Every row gives one point. Examples show where two turns around zero, p and q, send a point. Write where each new point lands after one turn and then the other. Backwards means that the second turn is done in reverse. Each puzzle has new turns, and all numbers are rounded.
(in the rows, 128 means zero)

Turn p:
[95 73] => [134  64]
[136 169] => [110 166]
[168 140] => [153 161]
[113 130] => [115 121]
Turn q:
[ 81 141] => [100  88]
[134 161] => [ 99 145]
[165 135] => [134 165]
[132  75] => [179 114]
Where do these land?
p, then q: [ 84 151] => [118  79]
p, then q: [118 115] => [143 122]
q, then p: [183 118] => [122 184]

Turn p:
[ 99 108 197 139] => [103  72 158  90]
[180 174 113 102] => [106 198 111 124]
[ 69 117 121 135] => [144  76 103 135]
[158 108 125  93] => [153 160 141 102]
[167 165 126 136] => [ 95 169 129 140]
[105  80 119 122] => [173 100 139 123]
[118 144  94 169] => [122 121 115 182]
Turn q:
[122  44 128 109] => [131  59  76 125]
[121 173 147 194] => [130 202 124 164]
[ 90 141 132 118] => [108 146 118  99]
[186 173 135 114] => [127 130 198 154]
[123 117 126 103] => [120 107 128 111]
[126 120 100 130] => [153 123 124 115]
Where do these land?
p, then q: [221 117 139 119] => [ 61 178 173 137]
p, then q backwards: [108 125 152 135] => [131 114 131  99]
q, then p: [110 148 138 113] => [123 116 104 110]
q, then p: [108 111 130  98] => [162 120 117 112]
q, then p: [116 133 121 211] => [ 91 175 111 185]
q, then p: [105 133  87  91] => [149 152 122  77]

Turn p:
[105 142 106 135 110 143 106 111] => [116 151 122 135 108 128 163 142]
[103 142 126 122 105 144 155 143] => [104 112 143 127 125 111 157 107]
[184 150 112 131 146 105 134 144] => [175  94 114 146 153 121 118 148]
[110 149 145 151 139 148  89 126] => [142 178 126 146 113 116 135 115]
[113 143 126 140 131 136 163 100] => [110 113 149 139  97 107 125 139]
[126 133 150 113 125 111  97 118] => [148 142 113 121 109 153 125 112]
[113 124 135 157 101 130 130 122] => [103 137 140 155 123 141 136 122]
[134 136 106 136 154  93 130 148] => [165 118 154 125 148 133 130 148]
[164  31 147  68 141 141 147 139] => [ 88 107  91  57 176 144  62 120]
Turn q:
[109 125 127 166  73  81 153  89] => [180 115  83 155 101 166 146 162]
[142 167 135 146 131 117 131 121] => [131 143 110 119 146 134 112 160]
[130 121 112 151 143 171 122 120] => [109 170 142 136 124 143 131 110]
[123 111 144 131  90 135 143 111] => [163 125 137 158 110 134 127 130]
[ 74 171 122 144 132  87 142  99] => [148 125  46 133 152 139 133 129]
[141 120 150 125 163 149 134 168] => [120 148 160 102 141  89 138 121]
[140  99 126  95  97 133  93 179] => [ 95  87 167 146  98  91 131 134]
[126 144 139  99 148 131 106 123] => [113 113 132 127 162 121 111 116]
[146  98 121 112 156 135  97 146] => [ 92 114 165 113 134 126 144 113]
[142 111  84 117 118 159 146 127] => [116 140 141 121  82 143 108 102]
[137 142 148 122 158 109 141 125] => [142 126 125  97 158 123 126 133]
Where do these land?
q, then p: [102 104 144 157 122 130 133 123] => [123  98 138 158 129 111 118 138]
p, then q: [128 175 142 121 163 144 148 137] => [148  89 133 115 128 155 137 167]
q, then p: [150  99 115 118 111 128 143 150] => [108 113 113 131 125 157 129  98]
p, then q: [151 174 104 142 108 116 124 152] => [149 159 143  89 104 144 149 142]
p, then q: [130 119 140 127 108 132  81 116] => [110 156 108 135 115 136  94 123]
q, then p backwards: [153 106 141 123 204 140 144 143] => [ 73 103 122 100 151 132 127 179]
q, then p: [100 102 140 119 114 127 110 142] => [109 118 155 145 128 145 105 139]
q, then p backwards: [138 125 142 121 127  91 115 137] => [140 130  96 115 127 119 151 132]
q, then p: [144 129 149 127 117 132 141 129] => [145 125 116 137 140 134 119 114]
p, then q: [ 85 147  63 125 107 140 140  50] => [162 117 102 151  60  50 132 138]

Turn p:
[120  58 115 154 117 130 126 178 108  99  74] => [133 113 142 155  62  94 173 181 102 121 147]
[168 137 153 110  81  90 150 115 109 121 122] => [121 169 182 111 107 150  96 119 107 127 132]
[ 68 128 139 139 180 156 119  57 158 182 136] => [144 155  25 131 190 128 117 143 152 126 133]
[120 139  67 130 148 159 161 119 168 166  96] => [164 135 114 115 144 117 158 146 211 111 134]
[127  96 106 159 128  96 156 123 134  85 158] => [157 113 128 101  96 113 130 115 110 176 164]
[119 178 123 148 107 107  63 130 183 105 124] => [184  78 135 135 146 118  78 116 114 101  85]
[ 75 110  96  73 100 135 133 125 140 134  83] => [159 159 117 155 112 114 160 109 141  58 152]
[ 96 134 163  65 153  81 105 198 110 104 185] => [103 107 140 210 127 143 142  42  85 159 119]
[152 172 122 149  89 116 107 153 143 174 178] => [145 101 142 104 134 197 120 110 134 136  68]
[116 123 134 175 182 122  92 173  44  91 144] => [ 62  87 102 144  86  76 142 127  94 180  85]
[198 141 127 128 117 149 186 124  96 164 107] => [ 85 169 177  89 121 153 135 162 176 137 128]
[128 138 160 148 118 154 149 106 150 127 112] => [123 126 119 121 135 143  90 160 143 115 154]
[143 129 138  96 125 176 142 109 101 132 143] => [ 76 140 129 105 152 140 142 120 133 107 149]
[162 110 149 117 147 120 101  82 147 106 132] => [135 139 142 115 180 105 109 140  89 140 143]
Turn q:
[115 135 154 104 108 150 121 161 105  86 125] => [153 178 152 130 117 137 114 107 135 140 161]
[131 129  97  87 149 120 131  84 109 109  90] => [132 104 139 162 132 183 135 124 138  81 136]
[103 114 123 122 170 141 106  64 191 140 215] => [ 77 119  76 104 166 111  68  97 162  91  62]
[119 113 117 145 145 139 109 198 117 123  84] => [101 129 185 128 107 120 154 135 146 168 166]
[ 92 137 138 139 143  71 116  97 147  86 127] => [123  85 131 123 159 150  88  81  97 132 138]
[178 162 136 149 114 162 142 161 132 119 105] => [124 174 116 153 125 134 172 148 112 171 135]
[161 121 111 137 138 103  78  83 169 157 222] => [ 63 128  66  83 157  96  90 140 103  75  95]
[155  70 145 120 101 123 166 155 117 124  82] => [175 117 137 122 133 141 144 184 155 156 173]
[115 135  72 137  90 131 112  94 182 159 205] => [ 92 126  88 152 142  59  71 147 111  89  81]
[132 163 160  93 117 123 143 186  91 158  77] => [177 157 195 119 117 133 188 136 110 138 130]
[ 95 112 116 148 158 102 124  87  77  99 167] => [124  85  94 111  99 131 107  69 134  92 155]
[135 140 162 144  94 166 128 135 107 165  60] => [160 142 154 134  75 157 154 169 117 172 101]
[133 132 132 137 137 131 187 158 119 138 104] => [161 117 132 143 134 114 178 128 145 156 134]
Where do these land?
p, then q: [165 143 157 147 104 163  87  58 115  90 143] => [118 143 188  95 118 156 116  88 151  69 165]
p, then q backwards: [ 81 107 107 110  95 131 147 138 141  93 166] => [120 135 128 145 143  98 144 118  60  93 132]
p, then q backwards: [ 97 133  93 133 134 126 138 156 100 183 104] => [144 138 122 127 149 195 153 112 108 159 131]
p, then q backwards: [ 74 149 147  96 102 151  95 146 175 186 108] => [147 144  96  65 131 140 165  51 126 113 123]
q, then p backwards: [180 124 130  99 101 123 121 157 117 167  80] => [174  64 127 137 106 139 126 137 137 156  92]
q, then p: [127 153 167  95 107 128 183 157 107  84 124] => [103 134 158  78 175 142 101 133 155 170 111]
p, then q: [163 127 158 175 129 143 130 155  91 157 164] => [150 133 185 135  90 109 127 146 173 140 101]
p, then q backwards: [129 127 106 136 185  87 174  81 167 143 148] => [126 103 186 137 116 152 180 168 152  85 145]
p, then q: [ 96  81 175  84 124 137  87 124 160 114 139] => [105 118  76 121  82 120 155  82 144 121 170]
q, then p: [132 154  80 150 154 168 107 127  94  87 173] => [170 117  79  77 101 121  90  87 130 111 133]
p, then q: [117  81 136 132 149 123 182 157 145 141  94] => [127 146  99 127 139  57 140 136 109 163 115]
q, then p: [127 130 127 163 148 113 132 121  76 145 157] => [148 161 141  95 107 128 143  97 113 114 160]
q, then p: [176 153  82 144 132  71  83  86 179  76  65] => [ 55  84  30 132  98 109 181 149 120 144 128]
